Each row is a point. To make a cloud, some directions were put in groups of two or more. Within a group, all points are equally far from the middle, so they leave a hole (a ring in 2 directions, a hollow ball in 3). The other directions are filled evenly. Then the cloud was stretched, turned, moved and blurred a little. Count the holes, and give their numbers of directions, smallest first.

Cloud, 22 rows:
29, 11, 53
-7, 3, 32
18, -68, -62
-9, 45, -22
-23, -22, -31
-42, -5, 8
62, -29, 9
-21, 4, -12
71, 79, -18
-42, 38, 34
25, 66, 29
-30, -16, -51
-62, 0, 37
-78, -28, -25
79, -40, -33
63, 5, -23
-53, -55, -29
9, 11, 41
-33, 71, 52
-49, -75, -36
2, -25, 42
68, -48, -27
Holes: 0

Cloud, 31 rows:
-89, -4, 1, -69
7, 14, 31, -37
-45, 6, -57, 37
-28, 7, -43, -69
10, -29, -49, -37
-26, -33, 27, 36
-54, -5, -45, -51
-71, 25, -52, -70
-9, 24, -64, -14
-82, 15, 19, 68
-39, -81, 54, -3
-8, 70, -59, 14
-76, -12, -13, 45
-38, 9, 43, -1
-64, -1, -42, 3
10, 35, -41, -50
23, 53, -13, -53
-55, -27, 30, 79
38, -6, 43, 21
-72, 7, 5, -61
39, 6, 25, 120
30, 47, -18, -23
-43, -54, 17, 112
-37, 12, 37, 44
-31, -9, 53, 4
37, 4, -32, 18
31, 60, -25, 39
-39, -41, 7, 6
18, 15, 20, -16
-23, 11, 13, -27
-12, -41, -5, 39
Holes: 0

Cloud (48 x 6):
41, -5, -30, -72, 12, 16
0, -21, -48, 69, -12, 23
7, -64, 2, 56, 14, 44
57, -51, -32, -4, 1, -64
5, -64, -37, -11, 31, -10
-19, 15, -27, -10, -4, 54
36, 78, 48, -23, 29, 8
-6, -75, -32, -40, 50, 25
23, -9, -113, -7, -6, -29
-82, 10, -36, 8, -26, 1
116, -23, -7, 15, 23, 0
22, 36, 49, 43, 43, 19
51, -19, 19, 50, -29, 36
5, 15, 86, 17, 25, 17
47, 48, -28, -10, -29, -28
-21, 48, -21, 79, 14, 46
18, 23, -6, 39, -12, -76
3, 78, -7, 47, -26, 37
-13, 40, 50, 54, 23, 12
5, -114, 32, -14, -18, -77
11, -26, -29, 40, 37, -19
40, -13, -2, 35, -21, -1
100, 26, -50, 43, -87, -11
50, 53, 20, 7, -14, -2
11, -68, -42, 39, -27, 51
39, -34, -19, 38, -63, -65
31, 21, 15, -43, -66, 6
24, 52, 63, -46, -37, 9
95, -16, -41, 6, 19, 10
59, 74, -54, 35, -26, 60
22, 46, -56, 2, -34, 29
18, 66, -55, 62, 14, 104
60, -32, -9, -17, 43, 6
78, -24, -44, -39, -28, -54
60, -14, -2, -2, -45, -39
-68, -73, 46, -20, 79, 31
-11, 88, -14, -37, 12, -3
8, -59, 8, 7, -45, -77
18, -2, -37, 4, 2, -6
-22, 11, 22, 13, 2, 68
70, 5, 20, -13, 12, -34
-12, 65, -20, 74, -38, -19
28, -14, -42, 29, -48, -51
-13, 50, -16, 48, -34, -55
41, -25, -46, 81, -54, -14
26, -51, 3, 56, -30, -13
21, -66, -59, 49, 44, 31
39, -36, -48, 7, -30, 66
Holes: 0
